Each row is a point. The ring and each string are closed loops that go straight from each point to the next, and from the last back to the first. Before rounding, they use only three directions, however many columns there are. How many times does the string pass through the ring? Passing back the other way cancels.
In the rows, zero is written as 128.

Ring:
[[183 180 152 130]
 [176 175 202 116]
 [151 150 191 105]
 [124 132 124 102]
 [125 142  79 109]
 [160 167  92 127]]
String, 24 rows:
[[163 198  97 122]
 [158 187 115 117]
 [158 152 134 121]
 [174 149 127 135]
 [192 179 133 141]
 [189 211 152 128]
 [188 209 171 124]
 [164 192 157 112]
 [163 146 151 123]
 [177 132 177 131]
 [190 186 235 118]
 [180 200 229 109]
 [170 196 203 107]
 [159 161 155 116]
 [173 139 176 127]
 [189 161 209 128]
 [192 205 211 120]
 [183 208 183 119]
 [164 189 150 114]
 [173 214 146 117]
 [166 180 135 121]
 [167 133 135 131]
 [179 145 110 143]
 [176 190  82 136]]
Times through: 4
String:
[[146 110 171 114]
 [131 115 164 103]
 [109 144 145  83]
 [117 153 128  91]
 [141 156 130 108]
 [141 135 124 114]
 [131 109 100 116]
 [111 125  61 105]
 [110 161  51  99]
 [128 168  80 106]
 [141 168 106 110]
 [152 132 110 126]
 [154 129  86 132]
 [152 171  50 129]
 [158 189  71 125]
 [170 179  86 134]
 [178 143 117 141]
 [171 140 135 133]
 [158 161 139 118]
 [176 197 150 121]
 [197 230 181 124]
 [203 218 204 126]
 [185 219 199 114]
 [165 178 166 114]
 [165 156 165 119]
 [175 134 189 127]
 [178 152 234 117]
 [162 196 244  93]
 [150 191 213  91]
 [148 169 169 103]
 [152 134 163 115]]
Times through: 3

Ring, 8 rows:
[[ 98  71 139 117 150 130  69 152]
 [143 124 130 120 123 162 133 124]
 [173 170 123 130 108 173 181 111]
 [185 193 115 144 108 165 209 111]
 [170 167 110 146 126 144 196 123]
 [136 117 114 140 150 122 150 142]
 [103  76 123 133 165 106  97 159]
 [ 79  51 137 124 168 105  50 168]]
String:
[[157 168 125 143 118 150 163 127]
 [192 213 122 143  92 180 208 104]
 [189 183 120 127  98 188 201  99]
 [171 149 123 118 110 181 173 107]
 [148 120 125 117 126 164 143 121]
 [133 101 129 115 134 155 121 129]
 [103  68 140 108 144 144  71 143]
 [ 74  56 151 116 154 122  27 164]
 [ 98  88 141 128 148 123  70 157]
 [121 105 130 129 142 133 111 143]
 [104  96 138 130 146 124  82 154]
 [ 84  65 146 119 153 122  45 161]
 [ 97  79 143 120 146 131  64 153]
 [107  74 142 106 138 151  71 140]
 [141 107 129 110 127 166 129 121]
 [143 125 124 126 131 150 142 128]
 [144 133 125 131 129 148 143 130]
 [181 164 115 127 111 177 197 105]
 [201 208 114 140  95 183 226  98]
 [213 249 114 157  84 180 247  98]
 [172 193 121 151 111 152 189 122]
 [181 202 116 154 110 153 205 118]
 [199 222 108 159 104 159 237 110]
 [204 228 107 161 102 160 245 108]
 [183 209 116 158 108 152 210 119]
 [159 159 119 141 124 148 172 125]
 [155 147 120 136 126 149 164 126]]
Times through: 0
String:
[[190 213 112 158 107 155 222 115]
 [197 204 103 154 113 156 239 110]
 [182 166 103 143 126 151 216 115]
 [151 133 115 135 136 141 164 129]
 [154 127 110 133 140 141 173 127]
 [150 122 104 141 151 125 176 135]
 [129 105 111 142 160 111 145 148]
 [125  83 109 132 166 114 138 146]
 [124  92 118 130 155 124 126 144]
 [129 102 121 129 147 132 129 140]
 [109  73 123 126 162 117 102 152]
 [ 62  24 134 125 186  85  34 180]
 [ 50  22 143 126 185  82  11 187]
 [ 70  26 136 116 178 102  38 171]
 [115  81 126 121 152 131 105 144]
 [113  94 131 127 147 128  99 148]
 [ 83  68 144 124 155 116  47 164]
 [ 78  55 148 115 155 122  35 162]
 [ 96  55 141 104 148 142  60 146]
 [125  90 131 112 138 152 107 133]
 [137 111 126 122 134 150 131 130]
 [132 124 133 128 130 146 120 136]
 [141 139 134 128 120 157 130 129]
 [171 162 127 122 104 183 170 107]
 [185 167 118 121 104 188 197  99]
 [195 183 116 126  99 190 213  95]
 [202 211 118 137  90 189 222  96]
 [207 212 113 139  93 187 235  94]
 [184 171 111 133 113 170 207 107]
 [159 149 119 135 125 151 169 124]
 [152 160 124 144 124 143 160 131]]
Times through: 3
